Each row of a before or after table is a point. The points were changed in one or more steps. Then noise was added and the rows were shuffled. The steps act on columns, c1 being the first. What was done? A step turns or swaps two columns, mirrors them in a line or flattens them onto one, adds a multiple of one to another, or multiplies or shifts one. Angles are multiples of 10 degrees, from the lower column toward the higher: turns from -170 to 170, lines from 10 to 170 but not 90. Use the fewest steps. Two steps may share a column if one is a turn and the other turns, adds or multiplies; they go together, in the order done. Otherwise the lowest column goes first.
In the rows, zero is written as 128.

Before (8 x 2):
[[129 153]
 [134  77]
 [169 156]
 [216  98]
 [129 174]
 [103  90]
 [126  83]
 [144 183]]
After (8 x 2):
[[133  83]
 [110  84]
 [222 114]
 [120 174]
 [135 185]
 [124 153]
 [163 161]
 [141  77]]
Steps: turn c1 and c2 by 10 degrees

Before (10 x 6):
[[119 140 140 155  55  49]
 [143  81  96  90  87 132]
 [101  71 147  80 123  88]
 [129 116  93 133  55 127]
 [ 46 173 111 131 147  87]
 [147 115 131  97  60  96]
 [150 165 137 161  75 146]
 [ 49 140 195 105  59 142]
 [ 90  89  92 161 101 101]
 [137  78 140 113 140 138]]
After (10 x 6):
[[ 48 119 104 196  66 144]
 [150  90 161 137  87 148]
 [117 112 154 141  12  48]
 [ 46  83 132 111 127  85]
 [148 139  97 130  46  98]
 [131 140 134  92  57 131]
 [ 97 187  79 152 105  88]
 [144 173  92  96  86 132]
 [136 177 114 139 144 140]
 [ 92 166 158  92  87 101]]
Steps: multiply c2 by -1; swap c3 and c4; add 0.5 times c6 to c5

Before (11 x 11):
[[196 176 123  93 115 107 192 153 112 147 139]
 [ 91 141 172 128 107 124 178 133 118  35 153]
 [132 119 207 144  87 131 154  84  84 107 116]
 [138 126 207  97 129 133  63 192  88  89  92]
 [ 69  96 180  60 112 154 137 103 199 152 134]
 [112 137  98 153 111 141  90 141 167 141  58]
 [ 58  48  74 135  34 104  94 143 170 156  63]
 [128 143 150 107  87  66  91  98 129 149  93]
 [154 130 113  87 136  84 121  81 110 107  35]
 [198 126  66 120  70 106  93 115 159 142 107]
 [104 159  82 106  97 187  76  96 125 150 123]]
After (11 x 11):
[[ 84  47  75 116  35 103  64 136 171 156  64]
 [146 145 152 162  86  68  96 120 129 147  92]
 [ 72  97 180 194 113 156 105 153 199 152 134]
 [155 176 121 139 116 107 218 168 112 147 141]
 [133 158  81 165  97 185  71 118 123 150 123]
 [ 72 141 171 124 106 125 154 132 118  37 154]
 [170 125 208 110 128 135  78 197  87  90  92]
 [133 138  97 101 110 141  86 121 167 141  58]
 [118 122 206 146  87 132 150  87  86 107 116]
 [154 130 112 191 135  83 134 118 110 105  34]
 [205 126  66 142  70 107 133 124 160 143 107]]
Steps: turn c1 and c7 by 30 degrees; mirror c4 and c8 in the line at 110 degrees

Before (11 x 18):
[[121 138  93 195 130 119 151  71 111 192 116 145  90 147 230 131 154 140]
 [155 151  86 166  97 101 130 118 124 154  82  61 170 169 134 187 133 173]
 [187 176 136 103 225 135 124 170  78  94 163 206  56 141 165 113 191 100]
 [106 118  66 143 121 132 192  72 153 181 127 113  63 174 157 173 128 142]
 [159 160 155  70 157 169 135  84  83 107 165 173 114 127 188 113 179 119]
 [156 145 151 156  95 125  93 137 108 128 103 180 156 122  59 176 135 180]
 [ 66 148  64 170 128 137 161  70 149 213  66  96 135 146 181 185 113  83]
 [ 85 154  55 153  92  91 162 139 113 159 125 121 169 119 129 165 107 178]
 [138 167 130 141 151 141  73 145 152  85 114 147 131 123 129 160 110 212]
 [206 174 181  85 205 174 135 137  74 119  99 174  77  74 133  89 155 179]
 [ 60 120 123 212 112  98 169 112 110 128 111  76 166 154 117 202 112 166]]
After (11 x 18):
[[111 169 128 138 147 133  80 143 148 117 117 149 134 124 129 158 174 210]
 [151 147  68 170 129  68 162  73 144  97  65  99 134 146 182 188  44  80]
 [178 156  56 155  93 110 161 145 115 100 129 121 169 117 132 159 104 178]
 [145 139  96 197 131 126 151  75 112 144 117 146  92 145 229 128  68 136]
 [ 77 160 154  72 156 132 137  81  87 176 163 179 112 122 186 112 142 117]
 [136 115  65 143 125 104 191  74 154 119 124 113  64 173 158 169  75 141]
 [188 119 123 214 114  83 171 108 116 112 112  78 163 152 116 204 126 164]
 [142 150  79 158  98 166 132 117 125 128  82  58 169 169 126 187 103 169]
 [118 147 156 160 100 155  93 141 108 136 105 177 154 125  55 175 130 181]
 [ 92 181 138  97 226 177 128 176  78 196 162 207  59 139 163 117 150  99]
 [ 49 176 181  83 203 170 132 136  74 161 102 179  77  76 133  87 133 177]]
Steps: turn c1 and c6 by 120 degrees; turn c10 and c17 by -100 degrees

Before (14 x 32):
[[162 124 125 154 106  83 140 165 108 150 150 113 215 123 143 146 130 212
  142 118  65  73 137 189 149 116 141 169 175 149 106 119]
 [179 153 129 147  91 106 146 123  65 182 173 127 118 105 148 122 149 130
  157 115  48 130 121 160 152 146 145 197 129 127  97 104]
 [142 153 177 149 115  87 192  51 187  97  89 165  93 135  73 187 120  65
  141 134 156 158 108 151 114  74 143  85 120 178 156 124]
 [165  90 156 180 125 167 160 110 173 128 125 181  48 162  88 178  92 130
  106  74 151 128 102 158 110 116 185  83 115 162 168 113]
 [144 164  66  95 196 126 146 180  92 148 172  88 142 143 183 125 168 170
  126 178  67  95 145 131 143 153 113 234  95 183 116 147]
 [141 202 121  82 212 183 127 142 138 153 208  80 123 179 165 143  99 144
   88 169  29 118 132 107  92 147 101 168 195  68  58 153]
 [138 191 170 134 159 181 126 114 111  47 161 101 112 196 148 133 107  93
   32 123  70  68 108  78  77 129 119 112 147 108 114  61]
 [187 166 136 118 112 135 170 191 115 149 156  68 173 151 157  75 119 145
  128 136  86 128 134 176  93 164 125 226 143 131 134 158]
 [ 74  91 169 106  84 134 185 117 186 156 123 179  51 167  96 177  92  63
  157  90 113 125  65 153 108  55 129  98 131 208 214 103]
 [117 135 172 105  82  77 161 163 169 163 131 163  58 101 177 187  60  84
  133 160 188 164  78 131 127  57 165 107  94 185 143 133]
 [128 102 174  94 164 152 107  93 156  90 123 128 108 132  82 129 117  96
   54  61 124  85 135  85  97 162  86 121 156  88 114  89]
 [191 169  65  77 148 172 151 153  95  82 199  80 145 119 164 124  96 143
  147 165  87 119 128 113 124 160  98 152 188 112 107  95]
 [148 123 124  90  74  88 154 132 164 152 188 123 108 140 134 229 123  56
  126 143 148 150  48 196 126  93 152  94  70 158 164 157]
 [173 231 120  32 166 217 122 128 126 139 219 127 165 147 159  78 131 167
   66 150  67 103 146 107  95 120  96 128 129  98  93 108]]
After (14 x 32):
[[119 135 176 107  81  79 159 164 170 163 124 165  61 100 177  95  56  82
  162 157 178 165 107 135 129  58 162 107  94 181 146 173]
 [143 201 126  96 216 184 125 144 138 151  48  80 124 179 165  99 100 143
   23 170  88 119 165 105  88 146  97 169 195  72  57 130]
 [181 154 129 135  91 104 144 124  64 185  83 128 117 108 150 151 149 131
  103 113  44 131 148 159 153 149 146 195 127 127 100 131]
 [144 166  66  96 196 124 144 178  89 142  82  87 140 143 180 111 166 170
   79 177  85  96 179 128 144 152 114 234  94 188 117 113]
 [130 103 173 121 164 153 110  93 159  90 134 123 104 135  83 160 119  99
   61  62 179  80 165  85  94 162  84 118 161  87 116 150]
 [134 191 167 167 158 178 125 113 111  50  93 102 110 196 148 181 105  89
   27 119 138  66 141  78  76 127 115 111 148 106 112 167]
 [185 164 137 123 115 138 167 192 115 151  98  71 174 152 151 127 124 142
   96 134  97 128 166 173  94 165 123 228 144 134 137  68]
 [162 123 126 148 109  85 140 164 112 151 107 113 216 126 141 130 131 212
  104 120  68  68 163 186 149 118 141 168 175 149 105 148]
 [190 170  63  75 147 174 153 158  95  81  61  80 146 119 165 158  95 139
  102 165  98 119 153 118 122 161 102 150 183 113 108 143]
 [139 154 173 140 111  92 188  54 188  99 167 169  95 139  72 104 117  67
  163 134 138 159 140 149 115  72 144  84 121 174 153 181]
 [148 123 121  92  73  85 153 131 164 151  69 123 109 145 135  51 124  56
  131 143 152 150  76 195 126  97 149  90  75 156 167 204]
 [173 231 116  57 163 215 123 124 127 141  36 123 165 146 162 170 129 164
   20 148 140 100 174 107  94 120 102 128 125 106  94  97]
 [ 73  91 172  95  83 134 185 113 183 155 135 182  52 164  96 125  92  67
  133  91 102 133  98 154 108  53 134  99 131 211 214 185]
 [168  90 158 186 125 164 160 110 176 126 128 180  49 162  86 112  94 129
  140  76 149 125 132 154 112 117 185  82 112 162 167 179]]
Steps: turn c4 and c19 by 20 degrees; turn c19 and c21 by -40 degrees; multiply c11 by -1; turn c16 and c32 by 120 degrees; shift c23 by 30

Before (14 x 64):
[[149 116 142 155 144 137 131 121 139 154 160 152 122 119 136 121 141 108
  105 137 152 118 115 109 110 150 161 126 116 109 131 138 191 122 105 136
  148 145 114 158 157 133 134 106 129 125 132 137 116 110 132 140 136 128
  126 114 124 140 148  84 111 130 148 163]
 [124 160 149 136 132 138 117 120 129 162 117 126 142 103 139 141 133 110
  131 121 155 119 181 114 139 122 117  95 156 127 100 122 123 123 128 114
  145 118 163 105 164 130 149 121 117 102 149 100  88 124 122 113 107 125
  107 111  60 146 118 125 106 103 114 145]
 [127 107 153 106  80 102 120 196 112 113 116 110 149 153 141 164 109 111
  133 128 147 106 120  97 147 121 112 148 147 106 112 132 129 205 122 198
  114 131 110 135 163 125 136 135 126 100 114 106 126 107 110 141 130 140
  107  92 144 147 149 132 141 131 117  79]
 [138 106 142 131 142 119 124 100 133 130 123 120 142 130 134 148 156 114
  126 132 161 106 135 134 125 134 117 100 142 128 105 116 110 123 130 107
  137  79 144 133 131 115 147 120 145 101 140 112 125 109 110 119 134 129
  149 112 130 115 128 137 120 115 105 157]
 [127 170 150 127  44 106 120 107 125 136 122 152 146 140 138 116 160 136
  134 136  97 124 149 112 141 143 132 108 142 186  96 136 138 135 107 123
  144 135 120 141 127 137 140 131 142 128  88 112 121 104 118 123 114 119
  108 145 146 126 156 113 133 125  98 159]
 [126 139 157 102 142 131 128 117 108 120 136 137  92 135 132 132 149 108
   99 137 152 117 121 115 145 106 118  95 155 101 130 114 115 129 134 120
   93 135 120 159 134 105 144  69 120 108 154 101 121 115 116 124 113 151
  115 132 144 112 118 130  99 139  98 157]
 [144 136 119 165 125 100 114 106  73 109 122  99 147 121 120 108 135 125
   94 127 135 184 118  97 139 141 174  96 153 118 104 141 134 176 133 112
  134  98 160 136 165 134 149 136 121 154 154 101 129 112 104  93 127 105
  110 140 120 129 141 110 111 133 172  99]
 [138 113 149 158 148 126 130  99 138 118 148 111 139 157 142 119 136 139
  131 123 148 110 117 102 132 134 112 153 107 115 110 114 120 136  91 111
  151 150 115 161 124 111 103 109 115 105 141 145  94 130 128 140 124 113
  158 141 129 142 162 136 134  70 120 160]
 [120 116 142 104 100 138 140 166 138 141 117 124 142 135 129 249 131 192
  113 130 149 153 134 110 145  99 113 107 117 121 137 119 104 124 127 111
  144 117 119 161 118  94 146 119 181 133 141  96 127 126 123 115 116 123
  116 126 124 117 142 101 153 127 120  92]
 [131 136 123 156 135 114 139  92 120 144 116  98 141 146  84 128 126 104
  113 130 124 116 127 119 104 119 116  93 155 112 108 127 156 153 136 125
  126 144 124 161 148 118  74 138 116 137 136 103  73 116 107 132 131 123
  124 146 143 139 146  99 131 133 125 158]
 [123 106 165 131 141 116 122 126 137 120 120 139 119 147 121 115 158 113
  123 110 135 114 150 173 148 131 116 139 157 121 115 117 108 147 136 230
  124 138 131  87 121 108 127 129 119 113 129 132 130 135 127 142 113 145
  112 134 137 145 129 133 114 101 109 146]
 [140 113 141 160 132  79 131  98 118 127 141  99 149 120 113 162 149 120
  132 132 144 132 119 151 129 134 106 116 139  96 113 220 104 128 122 112
  123  99 119 132 141 135 150 135 115  97 124  97 131 125 152 104 127 144
  121 119 118  69 144 142 188 120 109 162]
 [127 125 150 135 117 102 183  94 141 119 125 115 136 115  86 115 104 107
   79  89 137 139 217 112 103 143 109 116 152 123 135 114 108 133 119 112
  152 145 152 145 144 133 103  96 119 156 150 134 110 128 114 134 137 120
  138 131  67 104 130 132 118 113 107 153]
 [123 147 168 148 145 144 116  96 143 116 126 124 116 144 120 126 112 148
  127 116 148 115 143 112  91 130 127 127 120 104 135 127 113 143  79 114
  146 130 144 142 125 118 138 134 121 101 151 103 123 164 133 131 126 125
  157 137 108 139 120 138 104 128 142 145]]
After (14 x 64):
[[123 160 150 135 133 139 116 130 129 137 117 127 143 101  94 141 122 111
  130 121 155 120 180 114 141 123 118  97 155 127  99 122 123 124 128 113
  143 140 164 106 162 129 149 120 113 101 150 100  87 125 122 113 107 124
  106 112  59 145 118 125 107 103 114 146]
 [123 105 166 131 140 116 123 135 136 121 120 138 120 148 135 116 136 113
  123 110 135 114 151 174 148 131 115 138 157 123 115 117 109 147 137 230
  123 120 132  86 122 107 126 129  78 113 129 133 130 135 129 142 114 146
  112 132 136 145 128 134 114 102 110 145]
 [127 140 158 101 142 130 128 142 109 134 135 137  94 135 134 131 130 107
   99 137 153 117 121 115 145 106 117  96 154 102 129 115 116 130 135 122
   93 126 120 159 135 104 145  69  94 108 153 100 121 114 116 123 114 150
  116 130 143 112 118 129 100 139  98 157]
 [119 115 142 105 101 137 139  90 138 131 116 124 141 136 114 248 175 192
  113 129 150 153 135 110 146 100 115 107 116 122 139 120 103 125 127 110
  144 118 118 162 118  94 146 119 165 134 141  96 126 126 123 116 115 123
  116 128 124 118 141 101 153 130 120  92]
 [123 145 167 148 145 143 116 157 144 121 126 126 116 143 140 127 115 147
  127 116 149 116 143 112  91 130 127 127 119 103 135 127 113 143  80 115
  146 142 143 143 125 118 140 133 144 101 152 102 124 162 132 131 126 125
  156 138 108 138 120 140 104 128 142 145]
 [141 115 140 159 132  80 130 141 118 113 141  98 148 121 129 162 128 120
  133 131 143 131 119 149 129 134 105 115 137  96 113 220 104 129 122 111
  123 168 119 133 141 135 150 136  89  97 124  97 131 126 153 104 127 145
  122 119 118  69 143 143 187 119 108 162]
 [126 169 149 127  44 106 120 150 124 137 122 152 147 140 122 116 157 137
  133 136  97 125 147 111 141 142 132 108 140 187  96 136 140 135 107 122
  144 133 119 140 127 136 140 131  95 128  89 112 123 104 120 122 113 118
  108 145 145 126 157 113 134 126  99 160]
 [138 113 149 159 147 126 130 165 136 141 148 112 139 158 139 118 120 139
  132 124 148 108 116 102 132 134 111 154 106 116 111 113 120 136  91 110
  153 124 115 161 123 111 103 111 106 105 142 145  93 129 128 140 124 113
  158 142 129 141 163 136 135  70 120 159]
 [127 108 153 106  80 101 120  72 112 140 113 110 149 151 142 164 118 110
  133 129 146 106 119  98 147 121 113 147 146 107 112 131 129 205 122 198
  115  91 111 135 164 124 136 133 153 100 113 106 126 106 111 142 130 140
  108  92 144 146 148 132 142 132 118  80]
 [126 126 149 135 116 101 183 166 142  86 125 114 136 115 137 116 109 109
   79  89 138 140 216 111 103 143 109 117 152 123 135 115 107 133 118 111
  153 129 152 145 144 134 103  96 155 156 150 133 110 128 114 136 136 121
  138 130  67 104 130 132 119 113 106 153]
 [149 115 141 156 144 136 130 142 140 136 159 152 122 119 104 120 134 108
  104 136 154 118 115 111 109 150 162 125 116 107 130 138 192 122 105 136
  148 117 114 159 156 132 134 106 110 126 132 138 114 110 132 141 135 128
  125 114 124 140 149  84 110 130 146 163]
 [131 136 123 156 134 115 138 168 118  84 116  99 141 146 113 128 116 104
  113 129 123 117 127 120 104 120 116  92 156 112 109 127 156 153 137 126
  125 133 125 161 148 118  74 138 120 137 136 103  71 116 107 133 131 125
  124 146 143 138 146  98 131 133 125 158]
 [137 106 143 130 142 120 125 127 133 134 123 120 143 129 126 149 158 114
  125 132 161 106 134 133 124 135 116 100 142 128 105 116 110 123 130 107
  135 185 145 133 130 114 147 120 102 101 140 111 125 110 111 119 134 129
  148 112 130 116 129 138 119 115 106 157]
 [144 136 120 166 124 100 114 134  71 119 122 101 147 120 147 108 125 124
   95 129 136 185 117  98 139 141 174  95 153 116 103 143 134 175 134 113
  134 166 159 137 165 133 150 136 112 153 153 101 128 113 103  93 127 104
  110 141 120 129 140 110 110 133 173  99]]
Steps: turn c8 and c38 by -150 degrees; turn c10 and c15 by -90 degrees; turn c17 and c45 by -60 degrees; multiply c45 by 1.6
